Each point is reached from the start by the listed moves, each made once or not at all, plus a little noise. Is the number of moves made odd or even? Then give how often each move was made.

Moves:
(1): [-21  20]
(2): [-59 -45]
Start: [ 1 36]
Points:
[-58  -9] -> odd (0, 1)
[-20  57] -> odd (1, 0)

Moves:
(1): [-24   5 -17   7  22 -10   0   6   9]
(2): [  8  -3  14  15 -12 -14   7  12  -5]
(3): [  5 -11  -2   2  -5 -39  19  -9 -20]
(4): [  0 -31  20  -9  19  27   5  -3   9]
(5): [  1  16  -9 -10  15 -12  -4  -6  -6]
(6): [ -4 -14  -4   5  16 -14  27  -7  10]
(7): [  6  10  12  -8 -15 -15  13  -8 -22]
(8): [  2   4   1 -23   2  -6  -2  -1   2]
Start: [-2  2  9 -3  3 -3 18 -3  7]
Points:
[-21 -35  25  -9  49 -20  56   3  33] -> odd (1, 1, 0, 1, 0, 1, 0, 1)
[  9   9  23  -2   5 -59  60 -14 -13] -> even (0, 1, 0, 0, 1, 1, 1, 0)
[ -5   4  -4  -7  33 -29  41 -16   9] -> even (0, 0, 0, 0, 1, 1, 0, 0)

Moves:
(1): [-19   1 -17  -2 -18  -2 -29   3   6  11 -28   7   2   1  -3]
(2): [  9  -9  -5  -1   3  14   7  -3   5   0   5 -11  -7 -12   0]
(3): [  7 -11   0   7  -6   8   2   8  18   9   0  -8  -6  -3   0]
(4): [  4  -4  -2  -2  -2  -2  -1  10  -2  -3 -15 -17   3   5  -1]
(5): [ -9   9  -8   3 -15  -8  -6   9 -11   5  -6   7 -19   3   5]
(6): [  4  -5  10  10  10   7  13   8  15 -30   6   2 -21 -19 -13]
(7): [  2   4  -8  -5  -3  21   5   8  13 -10   5  -9  -6   5  15]
(8): [ 12  19  15   7  12   9  11  -7   7  -5   4   9   1 -13  14]
(9): [  0  15   1  10  11   6   0 -10 -15   1   0 -10   4   3 -14]
(10): [  7 -15   6  -5  11   7  10   3  -6  -1   1   5  -3  -4 -16]
(11): [ 28 -21 -13   6   2   7  -3   1  -2 -12  -2  -3 -12  10   5]
(12): [-18  -2  -9   4  11  -3   3   1  -5   0  -2   1   4  -6  -2]
(13): [-11  -9   6  -8 -16  11 -25  -4   4  -8  -9  -7 -16  26  16]
(14): [-7  1  5 11 -5 -5  5 -8  1  0 -6  3 17 -4  1]
Start: [ -1   3  12   6  -6  -6   5   3 -12 -15  14   2  15  -3   4]
Points:
[ -8   8  16   5 -22  39 -21  23  31 -59 -22 -13 -22   4  32] -> even (1, 0, 0, 1, 0, 1, 1, 1, 0, 0, 0, 0, 1, 0)
[  1 -31 -27   2 -52  14 -52  20 -12 -21 -39 -22 -33  30  26] -> even (1, 1, 0, 1, 1, 0, 0, 0, 0, 0, 1, 0, 1, 0)
[ 17  -1  -2  30  30  47  16  10   0 -60  -1   3 -15 -23 -11] -> even (1, 0, 0, 0, 0, 1, 1, 1, 1, 1, 1, 1, 0, 0)
[ 12  -4  30   9 -18  21  -9  11  16 -23  -6 -21  -3  12  34] -> even (0, 0, 1, 1, 0, 0, 0, 1, 0, 0, 0, 0, 1, 0)
[ 11 -46 -31  22 -12  47   7  41  20 -43  -6  -7 -52 -26  -7] -> odd (1, 1, 1, 0, 1, 1, 1, 0, 0, 1, 1, 1, 0, 0)
[ 15 -46  24  12 -14  56  21  26  35 -57   1 -40 -22  -8   5] -> even (0, 1, 1, 1, 0, 1, 1, 0, 0, 1, 0, 0, 1, 1)
[ 24 -36   3  30  13  26  11  31  19 -45 -23  -4 -15 -31 -13] -> even (1, 0, 1, 1, 0, 1, 0, 1, 0, 1, 1, 1, 0, 0)
[ 22 -28   3  10   0  29   0  14 -22 -41  -8 -14 -32   6  25] -> even (0, 1, 0, 1, 1, 0, 0, 1, 0, 1, 1, 1, 1, 0)
